Every row gives one point. The points of each table are mixes of a few directions, plus a little noise. How many directions does each table use, and how many do they share? Where both have some left over, give the other angles between the two spaces (their principal angles), to ten degrees, smallest first.

First, 5 rows:
-69	6	32
-68	5	32
12	-1	-6
89	-7	-41
38	-2	-18
Second, 6 rows:
1	-69	20
4	-72	33
8	15	27
-19	-9	-67
12	76	21
-7	56	-38
Directions: first 1, second 2, shared 0; angles 80

First:
12	5	6	1	-12	11
-36	-14	-19	-3	37	-32
-16	-6	-8	-1	16	-15
-1	0	-1	1	1	-1
-23	-8	-12	-2	22	-20
-46	-18	-24	-4	47	-41
41	15	22	3	-43	38
-60	-22	-31	-6	61	-54
126	48	66	12	-131	114
Second, 8 rows:
35	-43	-12	-12	-31	-49
-58	22	49	66	35	60
9	44	-38	-55	9	10
0	-139	64	29	-28	-13
-12	43	3	53	8	-3
36	-14	-27	-25	-25	-44
8	71	-44	-36	11	3
-19	15	3	-19	19	37
Directions: first 1, second 3, shared 0; angles 90

First, 8 rows:
-107	-2	44	-9	-19	-113	75	-44
83	2	-29	4	15	84	-63	39
35	5	3	-10	8	23	-39	34
22	-7	-43	27	-1	50	13	-30
-50	-7	-10	17	-13	-30	61	-55
13	12	46	-37	9	-27	-53	65
34	6	7	-13	9	19	-42	39
-30	-8	-19	20	-9	-7	48	-49
Second (10 x 8):
28	6	15	-17	8	8	-42	42
-54	-12	-30	33	-16	-16	82	-82
40	9	22	-24	12	12	-61	60
4	1	2	-3	1	1	-7	7
-2	-1	-1	1	-1	-1	3	-3
41	9	23	-25	12	12	-63	62
-86	-19	-47	52	-26	-26	131	-131
14	3	8	-9	4	4	-22	22
54	12	30	-33	16	16	-82	82
-40	-9	-22	24	-12	-12	60	-60
Directions: first 2, second 1, shared 1

First, 11 rows:
-23	-51	1	-22	-38	35	-46	28	14	13	66
-41	-24	-23	-4	-28	45	-55	9	-17	-12	20
49	16	19	10	23	-42	57	-6	7	4	-22
95	-11	2	47	6	-39	81	5	-42	-35	-46
-54	-32	-16	-19	-34	51	-69	15	1	3	44
-3	95	20	-5	71	-58	49	-48	31	23	-66
-63	2	2	-36	-7	27	-56	1	34	29	41
-72	30	-20	-14	6	30	-55	-18	2	2	-10
161	-50	28	50	-6	-66	128	29	-30	-26	-15
0	12	15	-13	11	-15	9	-3	24	19	8
-47	13	-28	5	-4	33	-44	-11	-24	-19	-20
Second:
-10	-62	-1	3	-28	12	7	63	23	52	57
4	21	1	-2	10	-4	-3	-21	-7	-17	-19
-13	-77	-2	5	-34	16	9	74	27	61	67
23	143	3	-10	62	-28	-15	-139	-50	-115	-126
12	75	1	-5	33	-14	-8	-72	-26	-59	-67
-13	-80	-2	5	-36	14	9	78	28	65	71
-6	-36	-1	2	-15	7	4	35	12	29	32
-2	-8	-1	0	-4	1	0	8	5	6	7
5	35	1	-1	15	-6	-4	-35	-12	-29	-31
-2	-9	1	0	-4	1	1	10	3	6	7
Directions: first 3, second 1, shared 0; angles 30

First, 8 rows:
2	11	-6	-13	24	5	2	-4	-9	6	11	-5	3	7
-9	-39	-26	42	-37	-15	27	12	-4	0	-5	-18	-18	-33
-1	-5	-11	4	4	-1	9	1	-7	4	5	-8	-3	-5
-22	-92	-91	97	-58	-32	84	26	-34	14	7	-65	-46	-83
23	109	-4	-126	184	48	-20	-36	-49	34	69	-6	39	82
1	-2	52	7	-57	-6	-37	3	43	-24	-37	39	6	6
5	19	39	-18	-9	5	-32	-5	23	-12	-15	29	12	20
1	-2	47	8	-52	-5	-33	3	38	-22	-34	35	5	5
Second (9 x 14):
-23	-97	-59	11	79	-1	16	-5	-42	-12	-21	-58	3	26
-9	-48	30	8	-13	-6	-36	-2	25	-31	-50	16	12	25
1	6	43	-1	-41	-3	-31	0	32	-17	-26	33	6	9
47	211	-25	-29	-36	12	82	11	-22	94	152	14	-39	-94
-12	-45	-23	4	33	0	3	-4	-17	-9	-13	-25	4	14
1	1	-34	-1	29	1	26	0	-25	17	26	-23	-6	-9
15	76	-4	-11	-17	4	25	2	-3	32	50	9	-14	-32
-6	-33	21	5	-13	-3	-26	-2	18	-23	-36	11	10	20
-13	-72	48	11	-25	-7	-58	-4	38	-51	-82	23	20	43
Directions: first 2, second 2, shared 1; angles 80

First (11 x 18):
-48	14	-4	57	-61	-43	-54	-42	1	21	0	-83	35	2	-37	33	11	-14
-35	-19	2	43	-6	-3	-3	57	17	23	43	-14	-15	-16	0	7	-4	13
37	-2	-9	-62	21	-50	-30	-6	-42	-38	-26	13	16	-13	3	5	19	-32
6	18	8	46	-4	-29	-26	112	5	-46	37	-21	-72	-13	-40	-32	-43	23
39	0	16	-28	58	53	31	27	2	-14	1	73	-42	-10	41	-32	-56	6
74	91	13	3	-18	31	13	-39	4	-86	-58	-8	-64	57	-62	-64	-61	31
34	-31	-11	-91	45	35	65	-33	-10	5	-30	73	29	13	43	-2	55	-2
-49	-40	-24	17	-40	5	69	33	39	41	28	-28	29	28	-25	18	113	44
-57	16	7	67	-55	18	-28	-110	19	62	-8	-59	51	13	-2	37	-15	-15
22	-32	5	-76	63	34	10	-71	-26	31	-25	80	43	-23	84	18	-11	-43
-24	-18	-1	25	-2	-53	-45	71	-11	-1	38	-25	-10	-34	-7	13	-5	-12
Second:
-46	-29	6	6	0	13	-36	-100	-8	77	-4	0	73	-25	58	53	-12	-48
-22	-11	3	4	1	4	-15	-48	-2	34	-2	1	34	-12	29	23	-4	-24
-31	-19	3	6	4	6	-23	-69	-10	52	-2	1	49	-17	39	36	-7	-33
46	28	-4	-2	-3	-12	33	104	7	-78	4	-1	-74	24	-57	-53	11	50
64	39	-5	-9	-1	-15	50	142	11	-107	4	1	-102	36	-84	-77	14	70
42	24	-3	-5	0	-12	30	91	7	-70	4	1	-65	20	-52	-48	9	44
-13	-7	2	1	0	5	-9	-28	-2	22	-1	2	21	-6	16	16	-3	-14
-43	-25	3	4	2	5	-30	-91	-6	69	-4	-2	65	-21	52	50	-12	-47
Directions: first 5, second 1, shared 1
